Every row gives one point. Any point is a mix of the corners, with weights that add up to 1. It lies inside the corners' shape when no weight is negative. Say inside or outside, and name the corners with a negative weight.
(in the rows, 128 means zero)

Corners:
(1): [209  29  88]
(2): [151 155  71]
(3): [ 88 105 185]
(4): [120 101  87]
Points:
[100 108 165] => inside
[111 137 117] => outside (1)
[118  67 168] => outside (2)
[ 99 124 112] => outside (1)

Corners:
(1): [178 141  96 137 100  92  48 107 162  77  38]
(2): [172  49 101 181 121 133  85 151  58 127 121]
(3): [135  49 106  99 146  35 172 191 139  67  55]
(4): [138 147  86 175 152 118 139 164  43 146 103]
(5): [173 163 104 186 134  38 101 111 183 180 131]
(6): [ 97 150  73 153  28 139  55 147  44 175 105]
(7): [180  60  94 183  61  78 125  65 113  77  50]
(8): [142 174 157  94 148 119 190 154  63  73 174]
(9): [ 74 151 187 169  98 157 154 181  68 148  71]
(10): [ 37  46  76 175 121  84 177  76 175 148  73]
(11): [105 117  71 117  40 173 202  93 153 137  82]
(12): [176 161  91 211  68 138  81 157  74  72 132]
Points:
[136 129 109 162 112 104 141 134 108 139 112] => outside (1)
[135  78 105 122 129  62 155 167 129  89  72] => inside
[103 108  97 167  90 118 155 137  98 140 113] => outside (1)
[147 118  84 156  96 105 111 125 120 109  91] => outside (9)
[124  96 100 148 107  90 137 107 138 129  70] => outside (12)
[117 110 102 147 112  96 154 123 120 114  92] => outside (2)
[116 129 100 169  71 124 114  89 119 137 106] => outside (3, 4)

Corners:
(1): [112  98  97  64  91  86 119  82 102 150 175 121 137 109 163 100 100 114
 146 108]
(2): [136 147 131  99  97 144 149 142 104 135 104 107 113 122 127 176 148 103
 106 103]
(3): [155 143 163 113 169 156 104 168 102  99 123 119 143 107 158 121  53 103
 150 107]
(4): [153 169 105 154 104 155 133 145 100 110 110 139 139 104 141 132 135 110
  94 110]
(5): [142 174 118 139 151 166 107 174 110 103 153 105 144 148 158 143 114 135
 168 108]
(6): [126 122 125 138  81 148 127 160 106  80  99  95  68 115 119 120 133 109
 109 162]
(7): [157 108 107 118 105  19 122 159  98 122 136 103 147 194 102  84 144 188
  91 112]
(8): [144  81 101 136  98 159 137 165 114 192 118 123 155 110 167 131 137 108
 101 117]
(9): [129 144 138  68 106 140 131 131 111  94 108 146 125 135 157 114 143 181
 100 123]
(10): [160 122 105 144 107 111 144 105 176 135 134 115 128 116 120 116 106 172
 184 109]
(11): [156 162 125 147  88 101  54 152 146 117  96 108 151 128 157 141 103 119
 139 121]
(12): [162 145 109  58  87 128 144 131 112  91 115 137 136 174 152 100 120 117
 120 104]
(13): [151 100  88  87 141 159 102 115  99  94  97 105 106 140 150 140 103 110
  98 130]
(14): [145 128 130 111  86 144 132 155  93 117 171 161 137 140  95 170 126 110
 110 161]
(15): [114 138 116  92 162   9 132 170  98  80 107  95 128 216 173  98 124 151
  92 201]
(16): [101 158 177 150 116 157 123 121 100  81 116  99 149 155 173 108 125 118
 116 125]
(17): [123 110 101 127 147 116  86 120  97  96  95 156 157 140 154 123 142 103
 192 106]
(18): [147 125  96 104 116 164 128  83 107 249 106 118 101 131 153 107 115 151
 155 137]
(19): [ 96 164 151 131 119 139 120 165 139  86 131  96 155 129  97 105 138 107
 102 149]
(20): [ 91  95 144 119 154 150 124 138 141 103 161 154  47 152 133 113 114 111
  91 160]
(21): [ 43 118  99 132  88 154 141 154 143  93 141 199 113 167  65 144  79 170
 111 123]
Points:
[136 126 115 109 111 115 123 133 110 129 124 121 128 144 137 119 125 133
 124 121] => inside
[135 144 105 134 134 186 111 176 112 123  89 148 105 120 119 172 124 114
 104 147] => outside (1, 7, 10, 12, 16)
[133 135 122 126 114 130 114 142 118 110 126 125 135 139 143 117 115 132
 125 130] => outside (2)
[130 111 128  95 108 119 125 136 119 132 134 119 123 138 139 118 103 127
 118 132] => outside (4, 5, 17)
[138 120 115 121 111 137 125 142 117 140 121 124 135 130 147 124 123 129
 124 123] => inside
[134 141 122 118 108 119 119 152 114  84 122 121 145 141 136 128 121 122
 122 119] => outside (18, 20)

Corners:
(1): [198 162 184 140  57 100 175 140 157 154 102 109 111  80  72 223 130 121
 190  42]
(2): [182 125 160  91 112 145 186 138 157 126 167 119 164  82 141  80 134 184
 136 134]
(3): [117  66 170 178 123 167 154  29 101 147 176 128 165 221 114 186 107  96
 128 141]
(4): [125 189 204 158 100  91 199  58  90 123 104 181  99 206 125  85 152 136
 152 116]
(5): [102 138  98  93 222 150  85 129 121 127 101  83 174 102 136 174  90  64
 145  58]
(6): [136 184  64 153  56 124  99 126 171 155 144 100 164 158  66  94 102 124
 151 146]
(7): [145 135 188 219 139 114 214 201 129 147  88 155  86 217  76 107 166 167
 144 154]
(8): [114 156 133  56 143 194 139 152  88 102  66 218 237 188 145 128 116 218
 105 182]
(9): [132 214 140 125  88 226 122 120 144 204 131 109 151  29  81 197 112  83
 228 100]
(10): [152 119  93 135  89 131 118 124 166 123  87 121  31 137 144 112 162  70
 191 183]
(11): [ 90 113 109 160 210 195  81 121 122 120 112 110 155  47 100 185 151  84
 112 115]
(12): [147 127 195 192 145  22 201  39 122 169 157 178 182 207 146 207 194 133
 212  75]
(13): [137 141 158  87 132 213  82  95 202 113  94 152  83 117  94 108 125 140
 158 209]
(14): [158 142  66 149 236 115 165  94 138 179  94  61 161 182 140 154 116 167
  66  70]
(15): [123 200 130  86 148  65  47 133  97 125  87  13 146  74 145 138 109 157
 113 125]
(16): [ 95 116 170 100 157 173 151 112  98 155 139 170 153 203 112 107 141 247
  99 126]
(17): [ 76 148 184 141 120 127 108 104 130  69 166  90  84 168 240 135 207  73
 110 146]
(18): [163 152  82 207 128 117  91 116 123 202 125 110 205 193 151 109 123 118
 107  61]
(19): [ 87 129 129 127 156 146 106  48 150 217 153 209 163 134 150 109  96 112
 115 148]
(20): [108 138 185 149  94 105 169 121 179 135  87 127 118 109  99  75 179 111
 171 155]
(21): [146 154 149 140 148 185 113 113  85 164 120  72 123 171  51 227 154  68
 105 106]
Points:
[111 145 125 135 163 136 115 116 137 152 120 117 171 136 140 145 124 141
 126 111] => outside (2, 4, 10, 21)
[131 152 159 148 124 126 154  88 117 141 119 134 131 168 119 134 136 126
 140 118] => inside
[100 181 104 148 180 128 104 109 131 185  93 141 211 144 101  96 111 169
 126 114] => outside (1, 2, 3, 10, 17, 21)
[113 143 158 115 123 151 130  93 131 132 136 144 139 129 129 125 144 125
 153 148] => outside (1, 7, 14, 18)

Corners:
(1): [170 155 174 119 144 119 147 127 116  75  94 138 141 123 176 115 162 132
  74 130]
(2): [155 121 137 109 130 116 151 148  78  74 119 153 106 112 164 128 122 104
 104 116]
(3): [184 119 189 139 137  86 130 123  76 106 142 127 128 146 128 133 138 136
  86 116]
(4): [ 97 140 135 132 110  96 191 102 118 125 196  96  81 134 148 109  78 183
 176 106]
(5): [ 88 115 120 114 171 167  96 124 131 101  71 140  98 121 136 134 115 115
  78 108]
(6): [ 91 130 100  85  84   7 151 135 119 144 186 101 169  93 132 118  73 179
 166  87]
(7): [128 125 136 110  73  94 181  99  80 150 169 115 135 128 106 109  88 189
 167 112]
(8): [ 71 172 151 101 175 153 103 126 123 109 109 164  99 142 128 139 148  81
  97 130]
(9): [110 168  76  68 186 120 115 119 127 123  83 147  94 128 151 122 117  83
 109 143]
(10): [113 144 100 140 133 152 131 144  84 109 109 107 107 162 126 123 124 132
  84 121]
(11): [105 127 112 133  68  28 173 114 110 168 171 122 118  78 153 125 124 174
 150  77]
(12): [ 90 102 111 123  94  61 189 152 122 147 135  81 125  90 129 138 111 158
 185 111]
(13): [139 144 127 124 123  87 174 167 138 134 157 133 100 119 133 140 102 176
 151 111]
(14): [137 142 153 125 132 106 144 122 129  81  76 153 112 144 136  97 124 101
  84  93]
(15): [156 108 167 135 108 104 121 132 100  87 106 137 112 154 148 108 160 157
 133 108]
(16): [120 145 124 123 148 133 103 149 130 131  90 151 142 142 169 147 111  80
 118 124]
(17): [116 128 106 101 163 171 115 161 140 127 117 139 105 142 138  92 138  67
  92 105]
(18): [ 99 175 134 119 177 135  81 138 115 113 107 132 108  98 122  95 101 106
 128 122]
(19): [149 138 136 147 174 136 142  94  93  62 137 160 133 135 131 124 157 111
 113 123]
(20): [105 122 120 124 150 138 116 159 133 105 120 158  99 121 130 105 106 101
  82 178]
(21): [158 144 147 133 115 114 127 118 132  68 127 126 110 109 135 145 137 102
  98 121]
Points:
[113 141 126 116 132 102 136 119 112 112 124 130 117 115 139 123 113 127
 118 115] => outside (13, 15, 17)
[128 121 142 132 119 124 154 119 101 109 146 124 110 134 139 123 127 139
 125 120] => outside (6, 9, 13, 14, 18)
[137 146 127 126 154 124 147 136 112 103 134 142 103 127 152 140 142 101
 108 134] => outside (5, 6, 7, 14, 15, 18)
[125 136 128 117 135 110 134 131 112 116 123 135 119 123 136 123 124 122
 115 117] => outside (4)
[136 132 152 137 134 128 121 128 105  93 100 141 121 130 137 125 138 114
 105 121] => outside (4, 6, 9, 13, 17)
